Every row gives one point. The points of each table are mixes of a few directions, plus a little noise. How many directions does each table use, and how many do they share? Where both have some left over, give the other angles between the two spaces (their principal angles), to ten degrees, smallest first.
(in the rows, 128 means zero)

First (6 x 3):
[[157 215 117]
 [109 173 203]
 [125  53  96]
 [139 132  96]
 [141 116  91]
 [ 93  72 167]]
Second, 4 rows:
[[  7 151 123]
 [162 122 128]
 [155 124 130]
 [189 118 130]]
Directions: first 2, second 1, shared 0; angles 70

First:
[[ 94 220 137 155]
 [ 99  64 136 157]
 [137 170 126 119]
 [ 98 236 133 145]
 [143  43 126 115]
 [138  53 121 122]
 [181 107 113  84]]
Second (7 x 4):
[[164 199 169  89]
 [163 172 155 101]
 [ 67  81  95 165]
 [107  52  87 164]
 [154  49  93 153]
 [138 204 167  94]
 [103 139 129 130]]
Directions: first 2, second 2, shared 0; angles 30, 30

First (10 x 8):
[[125 101 124 139 141 143 148 165]
 [188 121 165 111  86  93 164 149]
 [133  87 127 143 142 145 163 186]
 [124 144 127 123 124 122 113 105]
 [134 209 139  93  87  84  66  16]
 [136 110 131 133 130 132 147 155]
 [122 116 123 135 139 138 135 145]
 [165 135 152 113  97 101 142 125]
 [114 149 121 124 130 127 103  94]
 [ 38 108  69 165 204 195  97 139]]
Second, 10 rows:
[[128 178 132 108 106 104  87  58]
 [128  63 122 155 157 160 181 220]
 [128 133 129 126 126 126 124 121]
 [128 115 127 133 134 134 139 146]
 [128 107 126 137 137 138 145 157]
 [128  92 125 143 144 145 157 178]
 [128 120 127 131 132 132 135 139]
 [128 213 136  93  90  86  58   7]
 [128 170 132 111 110 108  94  69]
 [128  89 124 144 145 147 160 183]]
Directions: first 2, second 1, shared 1

First (7 x 9):
[[138 171 128  93 165 140  78 127  74]
 [130 111 137 122 144 131  90 130  96]
 [129 126 129 126 132 129 119 129 119]
 [125 116 127 140 114 124 150 128 150]
 [122 137 119 144 100 122 186 125 179]
 [131 195 113 112 127 134 159 122 143]
 [120  39 143 159 114 118 117 134 133]]
Second (7 x 9):
[[163 123 130 123 133 135 149 146 118]
 [138 122 129 116 141 135 160 142 113]
 [135 127 118 131 137 116 132 160 123]
 [  7 124 108 127 135 134 112  58 129]
 [154 137 181 119 109 131 118 107 144]
 [159 137 138 143 121 100 102 172 145]
 [140 120  91 137 117 140 118 111 122]]
Directions: first 2, second 4, shared 0; angles 80, 90

First (8 x 12):
[[123 137 130 102 153 131 157 108 104 146 128 132]
 [133 129 135 104  90 199 157  81 104 113 173 107]
 [117 138 155 163 128  62  93 153 160 122 102 133]
 [115 160 157 182 133  71 161 132 171 101 118 138]
 [131 124 131  81 104 157 115 102 121 126 136 117]
 [119 127 172  81  81 116  44 107 130 130 121 103]
 [127 109 118 178 162  94  89 180 110 156 112 138]
 [158  99  25 132 171 193 209 160 124 128 133 157]]
Second (11 x 12):
[[131 165 122 166   7 122 124 126 126 133 188  17]
 [103 171 112 136 153 106 127 139  83  89 178 151]
 [149 101 144  83  87 160  39 139 166 138  84  75]
 [118 132 143 178 161 122 193 127 127  95 184 142]
 [151  89 137  97 156 146 121 140 159 164  91  96]
 [128 116 130  95 173 136  93 140 129 119 104 154]
 [138 110 136 113 144 141  97 138 148 131  90 133]
 [129 132 113 148 168 112 173 136 121 152 104 151]
 [131  93 137  60 134 145  99 103 131 137 110 157]
 [130 128 115 138 114 113 179 109 119 163 119 139]
 [103 170 121 190 111 105 166 111 101  86 154 192]]
Directions: first 5, second 6, shared 2; angles 40, 70, 80

First:
[[111 137 154 151 147 171 129 171 123 112 150 144 133 110]
 [133  91 100 116  94  68 127  71 144 114  90  73  55 161]
 [101 163 128 110 155 163 143 187 161 109 145 150 144 107]
 [111 125 136 189 152 144  97 143 133 174 127 142 116 108]
 [133 107 126 148 136 132 107  92 107 152  98 104 126 119]
 [106 153 140 139 147 158 133 185 148 120 156 158 134 113]
 [174 109 142 120  85  89 135  84  80 131 147 139 150 162]
 [128 139 154 130 145 175 133 153 101 112 146 144 167 109]
 [134 156 126 125 136 127 127 148 134 162 150 172 174 122]
 [127 131 112  96 142 142 131 109 127 122  97 102 146 114]
 [149  98  91  82  70  38 146  64 150 101 102  81  62 184]]
Second, 11 rows:
[[170 122 161 161 131 169 183  95 160  81 144 111 147 124]
 [169 122 163 163 131 172 186  92 163  78 144 111 150 122]
 [ 42 140  54  57 122  40   7 201  61 230  92 163  83 139]
 [110 130 113 113 127 109 101 144 113 151 120 136 120 130]
 [133 128 133 133 129 134 135 123 131 121 132 126 129 129]
 [148 125 142 141 128 146 151 113 141 107 134 121 137 126]
 [139 126 137 137 128 140 142 119 136 115 132 122 134 126]
 [ 89 134  97  97 125  90  74 159  99 173 112 144 108 133]
 [131 129 131 131 129 131 133 126 131 124 130 127 129 128]
 [119 130 120 120 128 118 115 136 121 139 124 131 121 130]
 [163 123 158 156 131 162 175  99 155  87 141 113 144 122]]
Directions: first 5, second 1, shared 0; angles 60

First (8 x 20):
[[140 132 122  83  99 184 128 133  98 112 122 146 138 146 116 153 149 133
   90 130]
 [ 98 117 130 229 191   7 121 119 177 165 144 104 109  96 160  69  82 116
  197 130]
 [122 125 100 116 122  98 115 113 124 122 134 131 149 150 138 137 160 153
   94 120]
 [137 132 178 155 142 168 152 151 142 140 118 118  91  86 112 107  71  86
  193 139]
 [102 120 104 189 166  60 107 126 121 158 150 147 124 132 167  88 101 116
  135 146]
 [138 131 117  84 100 170 125 128 103 112 125 143 141 149 120 154 154 139
   88 127]
 [145 133 125  69  93 180 133 126 114 103 117 130 143 145 106 165 165 146
   91 119]
 [142 132 148 100 111 156 143 128 145 111 114 107 128 119 104 147 141 135
  137 114]]
Second (9 x 20):
[[137 128 175 141 140  76 161 110 228 113 104  42 116  78  94 131 135 147
  211  85]
 [121 128  89 117 118 171 101 143  45 140 148 199 138 170 156 125 122 112
   60 164]
 [131 128 143 132 132 111 139 122 161 123 120 100 124 112 117 129 130 134
  155 114]
 [124 128 106 122 122 153 112 137  80 135 139 169 134 152 144 127 125 119
   89 148]
 [134 128 158 136 136  94 150 116 194 118 113  72 120  95 106 130 133 140
  182 100]
 [129 128 132 129 129 123 131 126 138 126 126 120 127 123 125 128 129 130
  136 124]
 [120 128  89 117 118 171 100 143  45 140 148 200 138 170 156 125 122 112
   60 164]
 [134 128 158 136 136  94 150 117 194 119 112  72 120  95 106 130 133 140
  182 100]
 [123 127 101 121 121 159 108 138  69 137 142 179 135 158 148 126 124 117
   80 153]]
Directions: first 3, second 1, shared 1

First (9 x 24):
[[101 174 139 103 130 158 113 132 109 154 125 123 171 123 127 134 162 154
   96 134 135 131 139 100]
 [125 152 135 122 126 144 104 126 126 144 133 126 148 127 138 136 152 134
  105 122 118 132 137 115]
 [147 125 148 115 125 115 145 166 154 124 122 165 102 162 184 162 152  94
  130 119 115 139 137 143]
 [ 88 138 156  71 142 122 217 189 126 115  86 174 121 160 146 149 140 121
  153 155 171 129 126 129]
 [128 142 112 149 124 146  81  89 111 145 148  96 156  99  97 108 126 155
  106 122 117 125 131 111]
 [154 112 124 144 123 117 117 126 145 122 139 132 107 135 147 134 124 110
  130 114 109 133 129 141]
 [122 126 155  93 133 112 187 183 147 112 101 175 102 169 174 161 144  97
  145 136 141 134 131 142]
 [134 149 120 142 121 149  76  99 119 150 147 102 155 110 118 122 141 146
  102 117 109 129 135 112]
 [157  36  62 210 127  92 110  37 117  80 153  62  90  74  20  46   7 148
  180 133 131 103  88 160]]
Second (11 x 24):
[[154 177 139 139 155 138 122 124 115 125 104 122 135  92 140 144 162 150
  130 151 108  93 135 134]
 [181 129 104 161 118 145 113 199 208  65  95 168  98 203 163  89 112 110
  162  84  67 161 102 134]
 [149 111 154 104 152 137 110 102 156 123  93 113 131 135 105 137 182 108
   93 125 136 137  58 102]
 [ 93 120 141 105 111 138 127  97  99 201 154 137 138  89 109 137 122 131
  149 137 157 154 151 146]
 [135 153  85  99  80 145 150  52 104  82 133 112 193 121 142 184 143  80
   86 149 164 112 128 105]
 [132 157 135 149 155 101 146 147  88 117 138 119 123  90 126 115 112 158
  133 151 123  94 159 135]
 [128  75 128 137 114 109 132 186 172 119 145 165  89 184 113  58  72 104
  162  79 118 201 103 131]
 [144 108 130 143 139 128 112 171 178 106 108 136  99 176 137 106 128 128
  132 101  98 138 101 125]
 [ 90 126 111 104  98 149 124  74 108 162 140 109 158 120 139 184 144 127
  108 146 155 106 156 128]
 [127 134 144 115 127 128 131 113 107 165 138 143 134  90 107 117 126 122
  149 133 146 158 127 138]
 [ 74 120 137 148 160  88 142 145  74 146 157  85 113 108 127 139 107 189
  105 156 136  53 187 130]]
Directions: first 3, second 6, shared 0; angles 50, 50, 90

First:
[[ 77 133 148  56 123 169 155  73 178 185  53  71  62 145 162 106  97 125
   72 129 146 112 198  73  96 126 108  85  65  86  68  87]
 [156 144  95 228 168  95 153 158  88 116 224 173 156 119  57 136 140 147
  201  94 153 143  80 188 171 130 152 149 166 117 188 178]
 [176  80 153 109  62  72  88 122  93  99  99 180 152 154 200 174 145 106
  153 186  71  89 121 172 142  89  69 156 187 162 101 154]
 [111 132 132  84 132 160 112 120 148 128  84  98 132 121 148 116 130 116
   74 138 127 131 150  79 106 141 143 120  98 147 111  98]
 [ 88 146 149  99  96 131 137  99 158 146 123  86  70 149 151 136 121 123
  137  99 122 109 154 106 116 122 129 101 121  84  92  91]
 [108 221 180  87 147 124  80 108 111 111 151  58 118 158 105 107 114  27
  115  86 124 120 158  68 150 110 142  66  97  79 113 112]
 [122  85  91 187 132 167 179 234 171 124 183 155 125  46  42  53  78 249
  146 118 146 230  22 191  78 189 126 153 110 145 217 138]
 [149  64 101 117  89 138  92 160 134  84  93 162 180 101 186 164 175 163
  103 171  91 130  96 125 100 150 153 189 171 224 135 106]
 [148 108 138  86 140 129 120  88 115 149  53 141 145 147 169 132 126  97
   80 180 130 101 180 112 134 105  89 125 107 143  91 145]
 [142 165  91 226 189  95 163 117  86 138 218 156 142 140  63 155 155 128
  199  78 173 115 120 165 186 119 170 137 158  93 164 172]]
Second (8 x 32):
[[143 147 120 147 208 142 168 120  99 157 136 132 141 124  50  60  91 129
   99 124 183 169 130 137 147 133  92 104  72 101 160 190]
 [166  57  88 161 126 134 102 177 163 147  63 221 196  73 193 206 147 138
  124 242 104  80 162 154 127 120 171 188 159 219 121 101]
 [120 133 196  43  75 140  77 167 153 104  91  92 109 116 145  71  67  92
   89 159  78 160 111 112  89 125  66  89  90 126 116 107]
 [146 134 156  98 156 146 126 152 125 140  99 125 138 110  90  55  65 108
   81 162 137 170 124 135 120 126  68  98  68 120 142 159]
 [135 112 103 155 136  98 174  59  92 146 136 147 114 175 141 162 168 151
  154 101 153  95 144 148 158 112 113 146 160 105 108 168]
 [122 119  89 174 128 111 145 102 122 132 153 145 131 141 150 194 186 152
  166 105 137  89 137 131 147 128 181 163 179 137 121 117]
 [ 98 168 203  41  68 145  72 174 159  87 131  51  91 117 122  58  71  89
   99 111  75 177  91  90  81 139  93  73  88 105 127  85]
 [ 92 153  70 204 131 107 162  75 116 116 220 112 104 161 132 218 229 167
  207  22 153  85 124 111 159 143 236 164 206 109 129  99]]
Directions: first 6, second 4, shared 3; angles 40

First (10 x 32):
[[106  90 123 165  98 115 140 136 124 128 160 121 138 126 135 127 100 127
  132  97 124 150 129 127 133 125 129  99 113  98 155 128]
 [141 149 131 107 145 136 121 124 130 127 110 133 123 129 124 129 144 129
  126 145 130 115 127 129 125 130 127 144 137 145 112 128]
 [111  99 124 158 105 118 138 134 125 128 153 122 135 126 134 127 106 127
  131 104 125 145 129 128 131 126 129 105 116 104 149 128]
 [131 134 128 122 133 130 127 126 129 128 123 130 126 128 126 128 132 128
  128 133 129 124 128 128 127 129 128 132 130 133 124 128]
 [ 64  18 115 237  40  89 165 151 118 128 221 107 156 123 149 126  45 126
  139  38 117 192 132 126 142 118 132  44  85  41 207 127]
 [ 90  62 120 193  76 104 150 142 122 128 184 115 145 125 140 127  78 127
  135  74 121 166 130 126 136 122 130  78 102  76 176 127]
 [195 243 142  14 220 169  89 104 139 128  31 151  99 133 106 130 215 131
  117 222 140  61 125 131 114 138 124 216 174 218  45 128]
 [184 225 140  32 205 162  95 109 137 128  46 147 104 133 109 130 201 130
  119 207 138  71 125 130 116 137 124 202 167 204  58 128]
 [112 100 124 156 106 118 138 134 125 129 151 122 135 127 133 128 107 127
  131 105 125 145 129 127 131 126 129 107 117 105 148 128]
 [147 160 132  96 154 139 117 122 131 128 101 134 120 129 122 129 153 129
  125 154 131 109 127 129 124 131 127 153 141 154 105 128]]
Second, 9 rows:
[[ 74 108 166 139 109  67  84 135  31 134 249 162 160 180  47  72 113 192
  180 107 167  70  87 121 162  88 139 185 164 109 140  26]
 [149 141 108 125 135 147 138 119 156 134  87 105 109 108 154 146 133 114
  110 134 109 142 128 141 109 150 121 104 118 122 130 153]
 [110 144 145 144 141 171 149 132 108 135  56 134 120 133  82  85 135 136
  115 123  99 101 106 147 155 151 116 151 145 163 110 124]
 [122  92 146 139 100 107 133 176 178 101 168 147 147 123 155 172 130  78
  120 136 159 196 211  81 137 107 166 120 132 151 119 170]
 [189 209 113 131 174 158 126 100  82 176 130  99 154 132  99  72 100 190
  173 114 133  66 132 156 109 128 142 175 110  70 165  67]
 [103  73 103 133 110 144 160  98 158 102  73 132 111 106 182 150 120  98
  100 108  90 152  88 136 124 137  73  53  82 135 127 192]
 [114 131 150  80 148 116 104 114 106 103 130 175 137 150 109 118 157 136
  140 152 148  90 108 110 142 100 109 165 140 175  89 119]
 [124 115 102 123 112 124 129 122 168 131  89  91  73 103 167 176 147  97
   80 145  94 163  92 152 103 170 112  73 138 127 123 160]
 [166 140 120 140 121 117 128 155 164 137 170 107 143 114 156 160 116 110
  134 133 153 172 201 109 110 122 173 125 122  99 149 138]]
Directions: first 1, second 6, shared 1

First, 10 rows:
[[135 194  67 108 186 166 110 167 130 182 190 121  70 182 175 128 126 188
   89 129 163 131  48 203  66 152 166 175 133 117 135 163]
 [115  61 188 150  82  77 139  98 129  61  72 119 175  90  84 134 129  76
  158 133 101 129 206  68 184 107  82  84 126 144 126 104]
 [133 188  74 112 181 161 111 164 130 173 182 116  75 180 168 129 127 185
   91 131 161 131  57 196  73 152 161 169 135 119 137 162]
 [132  74 175 144  62 117 152  83 121 107  75 164 192  56  87 121 130  63
  176 117  90 119 194  42 185 102 109  88 114 119 115  81]
 [145 144 111 118 108 172 140 117 122 177 133 174 146  94 134 117 130 116
  145 110 119 120 109 104 126 127 159 135 118  98 114 105]
 [113  66 182 148  91  80 137 102 127  66  78 116 165  98  89 134 129  86
  151 134 105 129 199  79 177 111  84  86 128 148 127 109]
 [114  67 182 146  94  77 135 106 129  66  81 113 164 102  88 132 127  89
  153 136 105 133 196  82 172 110  87  89 129 146 126 111]
 [133 155 104 118 145 151 124 139 129 155 149 135 114 139 147 125 127 147
  119 125 137 127  98 149 108 136 148 145 126 118 127 135]
 [124 146 110 125 155 131 120 145 131 132 148 109 102 159 144 132 129 153
  108 133 142 132 104 162 106 139 132 143 135 132 134 148]
 [131 181  83 114 179 150 111 163 131 161 177 110  79 181 164 131 128 179
   91 133 158 133  69 193  78 148 151 163 136 128 139 163]]
Second (9 x 32):
[[123 103 104  84 139 105  87 110 172 127 156 103 184 147 145 128 107 116
   71 140 132  82 153 153 112 115 116  78 108 103 117 132]
 [116 107 107  66  98  68 104 106 201  95 137 143 185 137 105 136  97  92
   81 163 110 102 170 131 135 101 136  74 127 102  80 139]
 [164 191 101 123  63 163 196 123 136 153 113 249  67  80  86 108 123 117
  182 138  95 191  67  80 112 125 230 190 160 130  55 144]
 [138  97 106 113 167 109  87 114 152 113 161  68 138 163 157 109 108 141
   71 142 145  97 128 172  69 125 111  98 113 138 129 158]
 [ 77 159 167 162 163 119 128 191  82 117 114  91  92 166 131 181 163 165
  148 111 152 152 137 154 199 153  76 162 148 138 196 111]
 [173 161  89 126 118 165 155 115 134 154 145 174  77 113 130  91 116 141
  138 138 121 155  63 126  58 130 198 167 138 140  83 160]
 [102 107 178 174 151  90 130 154  95  67 101  70  88 154 117 148 146 146
  144 130 140 156 151 138 155 139  74 141 146 175 169 136]
 [132 134 127 131 121 151 135 127 117 152 126 145 136 113 132 125 133 124
  141 115 126 124 123 115 136 130 136 133 122 116 131 113]
 [127  88 174 175 131 182 130 114  62 172 101 109 185  77 152 124 158 111
  174  73 130  96 163  82 178 133  75 108  92 111 189  59]]
Directions: first 2, second 5, shared 2
